Each row of a before or after table is a point. The points were changed in one or more steps. Then noise was added and the rows were shuffled. The steps act on how far a point lies along the listed directions, d1 being the first. What was done? A step turns or swaps two directions, mirrors them in a line or flattens them onto one, adds a multiple of one to another, or multiplies one. Angles are multiples of 10 degrees, from the lower direction toward the higher: turns from -170 to 170, lines from 10 to 170 but not 90. Use the fewest steps. Two steps may share a direction if one is a turn and the other turns, adds or multiplies; they go together, in the order done. Otherwise the lowest direction goes first.

Directions:
(1): [-0.21 -0.23  0.37]
(2): [-0.31  0.37  0.04]
Before (12 x 3)
[[-0.02 -0.09  0.19]
 [-0.04 -0.02  0.07]
 [-0.13 -0.24  0.06]
 [-0.30  0.19  0.28]
 [-0.26  0.07  0.17]
 [-0.05 -0.06  0.01]
 [ 0.37 -0.81  0.17]
 [ 0.32 -0.74  0.38]
 [ 0.05 -0.52  0.43]
 [ 0.13  0.02 -0.13]
 [ 0.02  0.01 -0.16]
 [ 0.26 -0.12 -0.43]]
After (12 x 3)
[[-0.09  0.08  0.13]
 [-0.26  0.03  0.02]
 [ 0.05 -0.04 -0.14]
 [-0.07  0.00  0.04]
 [ 0.11  0.13 -0.46]
 [-0.09 -0.22  0.37]
 [-0.07  0.01 -0.01]
 [-0.48  0.45  0.23]
 [-0.12 -0.19  0.23]
 [-0.45  0.75 -0.14]
 [-0.44  0.74  0.07]
 [ 0.12  0.04 -0.14]]
Steps: mirror d1 and d2 in the line at 20 degrees

Directions:
(1): [-0.06 -0.56  0.03  0.05]
(2): [-0.44  0.03 -0.35  0.01]
(3): [-0.33  0.07  0.43  0.13]
(4): [ 0.09  0.03 -0.10  0.54]
Before (10 x 4)
[[ 0.28  0.41 -0.39  0.03]
 [ 0.34  0.34 -0.50  0.12]
 [ 0.20  0.10  0.15  0.36]
 [ 0.05 -0.03  0.06 -0.14]
 [ 0.41  0.19 -0.19 -0.28]
 [ 0.15  0.17  0.24  0.35]
 [-0.56  0.20 -0.43  0.27]
 [ 0.12 -0.84  0.03 -0.44]
 [ 0.38  0.10 -0.34  0.18]
 [ 0.08  0.18 -0.26  0.19]]
After (10 x 4)
[[-0.29  0.24  0.12  0.44]
 [ 0.20  0.01 -0.25  0.31]
 [-0.25  0.14 -0.01  0.45]
 [-0.09 -0.02 -0.08 -0.10]
 [-0.28  0.25  0.11  0.28]
 [ 0.29  0.03 -0.25  0.22]
 [-0.49 -0.30 -0.13 -0.26]
 [-0.02  0.11  0.16  0.29]
 [-0.46  0.17 -0.12  0.05]
 [ 0.31  0.06  0.70  0.10]]
Steps: multiply d1 by 0.4; turn d2 and d3 by 140 degrees; turn d2 and d4 by 20 degrees

Directions:
(1): [-0.31  0.24 -0.37 -0.21  0.14  0.35]
(2): [ 0.14 -0.47  0.09 -0.17  0.30  0.32]
(3): [ 0.18 -0.16 -0.40 -0.36 -0.03 -0.36]
(4): [-0.03 -0.16 -0.35  0.50  0.25 -0.09]
(5): [ 0.56  0.32 -0.09  0.05  0.11  0.18]
(6): [-0.08  0.20  0.21 -0.12  0.54 -0.29]
Before (11 x 6)
[[-0.29 -0.28 -0.02 -0.02 -0.33 -0.08]
 [ 0.14 -0.01  0.03  0.29 -0.19  0.49]
 [ 0.22  0.22 -0.42  0.11  0.05  0.36]
 [-0.33 -0.26  0.25  0.14  0.27  0.08]
 [-0.26 -0.18  0.35 -0.21 -0.41  0.41]
 [-0.05  0.23  0.30  0.04  0.08 -0.01]
 [-0.18 -0.05  0.16 -0.19 -0.35  0.31]
 [ 0.39  0.03 -0.12  0.12 -0.20  0.16]
 [ 0.07 -0.26 -0.05  0.02  0.08  0.10]
 [ 0.43 -0.06 -0.59 -0.38 -0.13 -0.43]
 [-0.41  0.18  0.28  0.15 -0.89  0.15]]
After (11 x 6)
[[-0.24 -0.28 -0.12  0.47 -0.22  0.33]
 [ 0.01 -0.15  0.15 -0.12  0.00  0.17]
 [ 0.16  0.18  0.18  0.15 -0.30  0.44]
 [-0.38 -0.10  0.41  0.02  0.15  0.08]
 [-0.37 -0.36  0.00 -0.05 -0.34 -0.12]
 [-0.42  0.03 -0.17  0.49 -0.82 -0.07]
 [-0.15  0.15  0.10  0.33  0.10 -0.13]
 [ 0.29 -0.01  0.02 -0.02 -0.23  0.13]
 [ 0.65  0.61 -0.24 -0.24  0.02  0.54]
 [-0.10 -0.08 -0.22  0.32 -0.24  0.29]
 [ 0.44 -0.26 -0.46 -0.54  0.00 -0.28]]
Steps: add 1.5 times d1 to d5; turn d2 and d3 by -20 degrees; mirror d4 and d6 in the line at 80 degrees
